Rows are points. Examples show where two turns around zero, p and q, send a point. Write where each new point lands after one turn and then the other. Backwards means that the second turn is done in reverse. Each puzzle has new turns, and all numbers are rounded.

Turn p:
19	-24	9 -> -29	1	-14
28	25	-12 -> 9	-37	-9
-26	-8	-5 -> 11	25	4
-20	3	16 -> 0	13	22
-26	-22	15 -> -10	34	12
25	26	-22 -> 18	-36	-14
Turn q:
8	13	-17 -> 19	9	9
27	14	17 -> 21	-26	-9
9	12	17 -> 7	-22	0
-28	-5	19 -> -31	-10	9
-16	-34	-36 -> -16	49	-9
Where do these land?
q, then p: 13	21	5 -> -22	-4	-11
p, then q: -1	-21	1 -> 2	5	20
q, then p: 31	-8	-18 -> 9	-29	-21
p, then q: 5	5	-20 -> 13	13	-11
q, then p: -48	3	31 -> -6	49	29

Turn p:
-6	10	-1	31 -> 22	21	-6	11
1	-25	-13	-6 -> -27	4	-2	8
7	16	25	10 -> 25	-6	-15	-12
7	-7	-3	14 -> -2	14	-10	1
4	-3	-16	-22 -> -19	-5	18	-7
-12	9	8	-27 -> 1	-29	14	-2
Turn q:
0	14	-13	-6 -> 4	-4	-10	-17
-3	6	-7	10 -> 8	-5	-10	2
7	11	0	12 -> 14	7	-8	2
12	-48	17	-21 -> -22	0	51	11
3	20	0	-5 -> 3	10	-12	-13
5	-2	-12	-8 -> 2	-7	6	-12
-24	0	15	18 -> -9	-1	-18	27
Where do these land?
p, then q: 6	6	10	-28 -> -22	-5	21	4
p, then q: 4	-45	-4	-1 -> -7	-33	-29	7
p, then q: -13	15	-7	12 -> 15	18	1	4
p, then q backwards: -5	16	9	18 -> 15	9	-4	19
p, then q: -14	-3	-5	19 -> 21	4	-11	5
q, then p: 7	20	-2	-13 -> -4	-10	20	-10
q, then p: 16	-9	-2	-7 -> 5	-14	-9	-9

Turn p:
-27	1	-22	-11	36	16 -> 29	-30	-13	-16	-24	-8
16	12	23	21	-12	-6 -> -17	13	17	4	25	-13
-22	1	-15	4	-2	19 -> 30	-1	-11	5	-4	-7
20	-20	18	5	-7	-5 -> -15	0	18	9	15	19
17	18	-28	-8	-9	4 -> -13	0	-32	15	-6	-11
-2	-21	4	9	7	-27 -> -5	0	4	-23	13	24
-1	9	19	-20	-13	-1 -> -10	18	15	6	-18	-3
Turn q:
29	16	14	-7	-15	-6 -> 35	7	-15	-6	-5	-5
-20	20	-18	-3	-16	19 -> -21	14	-13	15	-26	-7
18	-10	-2	9	-10	-7 -> 13	-17	-7	-7	-2	9
-3	-9	14	-9	-8	-14 -> 12	-1	0	15	15	5
23	1	-29	1	40	-18 -> 4	2	37	-37	-12	21
-11	-9	4	-8	-5	-7 -> -1	0	1	15	10	7
-12	-5	13	3	18	48 -> -37	11	-17	-18	18	-23
-23	-3	4	15	-3	-15 -> -6	-16	15	21	2	-8
Where do these land?
p, then q: 6	34	-1	-17	-19	6 -> 11	-11	14	27	-26	-7
p, then q: 3	8	-5	-2	-13	-31 -> -12	26	7	11	-16	-3
q, then p: -1	7	-10	7	-7	-13 -> -1	9	6	12	11	6
q, then p: -12	-22	19	19	3	6 -> 11	-17	4	-24	1	20
q, then p: -2	38	-22	-8	-5	20 -> -3	42	-18	5	-4	-16
p, then q: 1	-17	17	5	31	9 -> 2	-6	-11	-5	38	6
p, then q: 19	-15	-5	7	-12	-12 -> -27	5	6	-8	-2	-11
p, then q backwards: -14	-34	7	-12	22	16 -> 16	-10	-19	13	-5	-37

Turn p:
1	-9	24	14	-4	-24	12	-15	14 -> 28	5	1	-3	18	5	3	-6	-28
-12	1	-8	-29	10	-2	-11	-13	-17 -> -30	-6	-23	0	-7	0	-10	-1	-10
12	-16	9	-13	-4	26	-9	12	-9 -> -7	-8	6	-13	-12	-32	1	12	6
-11	-8	21	6	-20	9	-25	3	-19 -> -3	-26	-9	-6	23	-25	9	2	7
30	8	-18	7	-28	-15	-3	-3	2 -> 20	14	-1	5	11	-3	-33	-8	22
7	16	-12	12	-12	-5	18	-17	26 -> 25	29	-7	11	-1	14	2	-12	7
-23	-8	-29	-23	24	15	-2	30	11 -> -38	7	11	18	-23	9	11	33	5
15	8	15	27	8	-24	-12	-30	5 -> 17	9	-5	-29	28	19	-5	-22	-9
-41	-35	9	15	32	21	17	-6	-20 -> -1	-38	-12	-15	-21	19	38	29	-23
3	20	2	-11	13	-22	2	16	-14 -> -19	-9	18	10	1	11	-17	-19	-8
18	24	-13	-4	-17	21	12	23	20 -> 6	23	21	21	-17	-14	2	-10	30
Turn q:
-2	-24	-21	-14	-13	12	0	-9	-9 -> 6	-9	2	18	8	-5	-6	-20	-28
-7	21	4	13	9	-29	31	3	8 -> -4	-28	-4	-22	-8	15	-6	12	30
0	-9	15	13	-23	-4	23	24	4 -> 14	-18	17	-15	-20	-9	21	-11	10
-14	9	-18	-21	-13	10	-26	-27	10 -> -9	8	-22	-1	10	-14	-19	10	-38
21	8	-7	14	29	-20	-24	-4	9 -> -8	17	-15	-1	35	7	4	11	25
22	4	-4	19	9	16	-7	15	-19 -> 12	10	11	28	6	0	17	13	14
-19	-11	-13	-8	-4	27	28	8	27 -> 23	-13	-20	4	-28	-16	-18	-23	-2
-12	-11	-2	8	7	-2	-25	-30	-10 -> -29	9	-17	11	12	11	9	-2	-19
24	-20	22	-1	-17	20	9	-5	-20 -> 22	10	24	7	-9	18	23	-10	-20
-12	32	24	-23	17	-31	-8	26	-1 -> -26	14	25	-29	-5	-6	-26	19	28
Where do these land?
q, then p: -1	-7	22	37	9	10	13	-2	11 -> 27	20	-8	22	-22	-3	3	3	12
q, then p backwards: -6	19	-25	-11	11	14	10	-17	17 -> 3	-19	-19	-10	-19	-17	6	-20	-15
p, then q: 27	3	20	18	-1	24	-16	10	-16 -> 0	10	3	-37	9	14	-17	-24	-7
q, then p: 4	32	3	-34	20	22	-25	30	10 -> -24	15	25	9	45	2	-8	-31	13
p, then q: -2	-21	0	-27	-1	8	-6	-18	13 -> -11	-21	17	4	10	-17	-13	17	6
q, then p: -3	-19	-4	23	-17	-9	23	6	18 -> 22	14	-16	-1	-17	-2	-18	19	-17
q, then p: -1	-5	20	0	-22	-18	13	3	-19 -> 7	-14	-4	3	-10	-27	10	1	-24
p, then q: 5	26	4	1	-23	-48	-7	-10	3 -> -17	26	-29	26	17	23	5	18	6
q, then p: 2	-1	-20	-6	22	-16	9	14	-8 -> -4	16	3	-20	16	5	18	14	-7
p, then q: -26	-26	-19	-1	1	13	-13	-15	-29 -> 5	-18	1	19	8	-35	-11	-32	3

Turn p:
-21	6	-7	29	2	39	35	-4	-14	-24	-8 -> 34	-29	16	14	38	-9	15	-8	-9	-14	21
11	0	17	-21	19	12	-18	-11	-1	-22	24 -> -2	23	20	11	-5	11	-28	0	21	-15	12
-29	30	21	-17	-1	-3	11	15	10	-28	11 -> -13	0	24	21	21	25	-7	-16	-3	30	19
-28	-12	35	22	-12	7	-13	12	17	10	5 -> -13	3	35	-5	10	-1	11	36	-22	13	-4
4	5	-10	21	-16	-15	8	-21	-4	-30	27 -> -7	6	-23	-12	35	6	-12	4	2	-12	31
17	8	-34	4	-10	-19	23	-17	12	23	8 -> 2	-2	-49	-11	-6	5	26	1	14	3	10
7	-14	-18	-14	-31	24	-20	-3	-15	-1	12 -> 13	-12	-20	18	-7	1	-32	29	-4	-12	-6
14	-19	-10	-2	42	-26	-27	-8	-20	10	-22 -> -9	21	-2	-21	-28	-10	-2	-31	-7	-35	-28
4	-5	-30	-17	12	13	3	14	-17	29	-6 -> 16	-4	-19	27	-29	-9	12	-9	-5	-9	-18
7	9	-1	2	-4	-8	31	43	17	-13	3 -> 7	6	-4	9	7	-20	5	-16	-8	45	21
1	-16	27	-16	-5	10	10	-2	-28	-3	-5 -> 9	4	13	14	21	-7	-13	2	13	-2	-31
10	27	11	9	-7	0	-48	15	20	45	-17 -> -44	-25	13	-9	-51	-11	9	23	-2	9	-7
4	-20	-1	0	11	-32	6	-34	23	4	-33 -> 9	8	-5	-55	-4	19	15	-14	8	-1	-19
Turn q:
-14	5	-9	24	-16	13	26	-16	-9	18	-15 -> -13	5	19	1	17	20	16	22	-15	-4	25
30	-13	19	-24	-33	8	-6	-21	16	-3	-30 -> 14	-15	-35	8	25	4	24	8	8	42	-2
-9	12	21	-37	14	-33	-22	-16	22	20	-2 -> 31	-11	3	2	-27	-1	-14	-32	-10	43	5
-11	-14	-10	2	12	21	34	28	-16	-15	-3 -> -19	23	5	24	18	-2	-22	17	13	-26	-1
15	-28	-28	-27	-36	6	-26	4	-19	-4	-24 -> 33	14	-47	9	3	25	24	14	20	-8	-5
-5	10	9	-19	8	11	-4	-19	-18	19	9 -> 20	-4	-1	-7	-1	5	-20	12	-29	7	0
-22	-10	8	22	24	9	3	19	14	-1	28 -> -31	15	19	-13	-22	-20	-21	6	8	-5	-2
12	-21	5	26	26	-1	-10	28	-5	1	-13 -> -22	-7	6	23	-26	-5	6	14	14	-12	-26
24	-28	-24	14	-4	11	35	-5	2	-19	0 -> -6	12	15	1	39	-1	15	21	30	-11	-17
12	33	19	16	6	-23	-11	21	27	21	21 -> -17	-46	13	-18	-27	-7	-11	-26	7	4	10
-24	35	-12	-22	16	3	-22	-23	-1	-8	3 -> 34	10	0	-5	-9	-24	-5	-18	-33	-6	19
-7	20	1	23	-18	-24	6	1	-13	-28	26 -> -23	4	3	-25	13	7	6	-37	-10	-25	-5
Where do these land?
q, then p: 7	10	-12	6	30	-10	28	1	-8	25	26 -> -9	11	42	-9	0	-7	-31	12	7	4	-16
p, then q backwards: -31	16	12	-8	-17	11	-12	48	28	12	-30 -> 3	5	44	14	27	-15	-5	-31	12	39	-18
q, then p: -21	6	-4	6	-30	-12	-3	13	8	27	-11 -> 14	2	-5	26	7	10	3	35	6	-2	19
p, then q backwards: 32	19	-8	-3	28	-31	2	-19	-13	7	13 -> -15	-7	-9	10	-23	-12	-11	37	13	-34	9
p, then q: 17	-24	-7	-1	11	-7	23	-4	1	17	-18 -> 22	-18	9	16	25	7	11	-10	13	7	6
p, then q: -25	13	-27	18	-8	6	-17	1	15	-8	-23 -> 4	24	-19	-9	12	20	-15	23	-1	-4	-27
p, then q backwards: 10	2	-4	-12	3	-22	35	2	7	-9	12 -> -9	-13	1	-23	-26	-10	2	-6	17	-19	-8
q, then p: 11	-34	19	1	7	16	-27	-35	4	-25	27 -> -10	-21	-21	1	-23	7	11	-40	3	25	-37
q, then p: -33	-10	-17	-24	-16	5	-14	16	-4	3	-24 -> -9	-17	-24	13	-2	-9	1	14	5	-4	45
p, then q: 19	19	18	-16	12	3	43	-21	-5	22	8 -> -10	-9	39	1	12	-25	10	1	24	25	24
p, then q backwards: -11	-6	29	20	-4	12	-20	1	-18	-29	0 -> -1	18	-1	8	23	13	40	-5	-9	0	18
p, then q: 23	-10	1	12	-18	30	-37	-1	-14	-42	20 -> -3	1	-32	-19	-43	-18	3	-30	6	-15	-32

Turn p:
-20	6	8	21	-19	-21	16	-30	-38	8	-21	-41 -> 2	27	-6	-24	-23	-31	11	-55	-4	15	9	-15
9	27	-28	1	-3	31	-7	-14	16	2	28	17 -> -7	-40	6	32	-7	30	-1	-5	-12	-14	2	-9
-10	11	0	-5	31	21	15	15	19	4	-2	6 -> -2	-10	8	7	5	22	-12	-2	22	-2	-5	34
-18	17	-22	6	7	-33	27	-20	18	8	-12	22 -> 4	3	15	10	25	-15	-20	-36	-12	-32	-14	11
23	5	0	-17	29	-21	-30	17	24	-20	-3	4 -> 3	-4	-15	-13	25	10	2	34	21	-39	8	0
-15	13	27	-15	12	-15	-10	-21	-8	26	-17	13 -> -6	32	-27	11	13	-1	-24	-16	-4	-2	20	9
-20	-12	23	18	-39	-9	2	3	-7	-25	-7	-26 -> 14	0	-10	-6	-6	-45	27	-8	11	30	-5	-12
13	-3	-20	-20	17	21	-20	11	0	-31	3	28 -> -24	-16	8	4	30	32	10	28	9	-4	-5	-11
-13	-22	23	26	-4	-4	0	-26	-22	-8	14	-15 -> 8	31	7	12	-17	-16	34	-12	-1	15	12	-8
28	-28	-6	-27	-16	9	12	18	17	6	-1	-16 -> 16	-6	-10	-21	-14	12	-6	30	-9	8	-38	-1
35	18	-9	23	-7	20	0	-2	-2	-12	10	28 -> -37	-23	14	22	-17	0	4	15	-4	-18	-3	-12
-10	-22	-14	6	4	15	-19	19	4	21	-17	-4 -> 0	-9	-1	-22	7	9	6	11	-22	17	11	28
-2	-9	17	-16	-10	-14	14	30	-20	21	26	-17 -> 30	14	12	-13	-20	-6	-30	16	8	25	8	-12
Turn q:
11	2	6	-1	2	-7	-9	6	-12	-31	-15	-5 -> 0	1	1	-5	-12	9	-15	10	16	14	-22	-13
-47	19	-19	2	33	-21	-13	7	15	29	-14	18 -> -24	0	0	16	-12	33	-4	-21	-4	-8	23	56
-17	-4	14	22	-26	32	-12	2	14	-18	13	-15 -> 8	-17	-24	-15	40	8	-1	3	14	-20	-8	-15
28	-26	22	4	1	4	-4	1	11	3	-15	-4 -> 4	-8	14	-21	1	-3	30	-2	8	19	-11	-14
8	-20	-30	-11	6	-1	10	-5	-13	-10	-9	27 -> -22	28	4	-10	-4	-10	-16	-6	-20	23	1	-3
-13	29	-40	-13	13	-18	-29	-17	21	22	-16	11 -> -4	10	-8	-14	-33	24	-14	-6	-3	-5	46	35
18	-21	8	-24	-4	-4	-10	8	-5	-14	25	-6 -> -2	19	-7	6	4	-20	14	25	20	13	-2	-15
1	23	-30	40	13	-33	34	17	-10	36	21	7 -> 13	-7	-21	33	-25	-14	5	-18	-54	-6	-11	39
23	-14	2	-2	20	17	3	-18	-34	-8	8	-3 -> -14	12	2	0	-15	-30	-1	-19	10	-1	-13	-31
4	-6	9	-18	-20	26	-2	15	-11	-3	-10	-19 -> 1	-19	3	7	17	-1	-6	7	12	15	11	-33
-34	44	9	24	3	8	36	9	48	11	15	-14 -> 14	-22	-5	21	15	41	16	6	-34	-57	0	15
1	-24	13	-12	-16	-10	1	-22	-13	-9	-9	-14 -> -6	-9	22	-17	5	-26	-9	18	15	4	-5	-5
17	-1	35	-10	-26	9	-4	-3	-11	-7	6	15 -> 31	12	18	0	20	-11	0	1	20	8	-7	-18
Where do these land?
q, then p backwards: -16	-7	-7	-26	-8	-13	7	-32	-24	7	4	26 -> -10	2	14	20	13	-30	18	15	-19	19	-5	24
q, then p: 10	3	-22	9	10	-5	-2	30	44	-3	19	-4 -> -19	-24	39	-11	-9	18	-16	-12	-2	19	-16	-4
p, then q: -22	-28	3	3	-4	0	-9	-14	-12	9	-27	21 -> -5	6	10	29	-20	-5	-15	-29	-5	-12	4	17
p, then q: -25	14	4	-1	14	1	-8	-37	-14	29	-17	13 -> 1	19	-15	-4	-10	-15	-25	-28	6	-39	6	7
q, then p: 24	13	-23	-7	8	0	-3	35	7	-5	-18	-17 -> 6	-19	9	-15	-29	6	-2	-2	-28	31	1	1
p, then q: -40	18	34	1	-30	22	25	13	-23	-23	18	10 -> 17	-34	1	-21	-5	-9	44	-13	-7	-14	12	47
p, then q: 23	-3	-23	0	14	10	-8	6	33	-29	1	-37 -> -21	9	19	-14	19	11	6	24	-27	20	-5	-38
p, then q backwards: 16	0	10	4	-1	7	14	-24	-2	8	-10	29 -> -15	-1	-13	-2	28	-5	21	6	-14	-12	13	7
p, then q: -8	3	20	5	10	-32	-10	-26	-19	-7	-7	29 -> 3	1	-16	16	-27	12	-12	2	4	-38	-19	17
q, then p: -14	-9	29	-7	12	25	20	26	-25	-1	26	-12 -> 5	9	15	-14	-8	-20	33	-24	13	-19	6	36
p, then q: 1	-3	-11	16	-6	6	-20	-17	-30	12	5	12 -> 0	-10	-5	26	10	-27	-12	-4	7	-23	-5	0
p, then q: 30	3	4	-12	-12	0	-19	28	39	0	9	-33 -> -8	9	-18	-10	8	1	7	30	-19	52	7	-21
p, then q: 22	-3	-19	16	-6	-21	13	12	26	2	-3	-38 -> 5	16	25	-14	-1	-5	-11	37	1	32	-5	-19
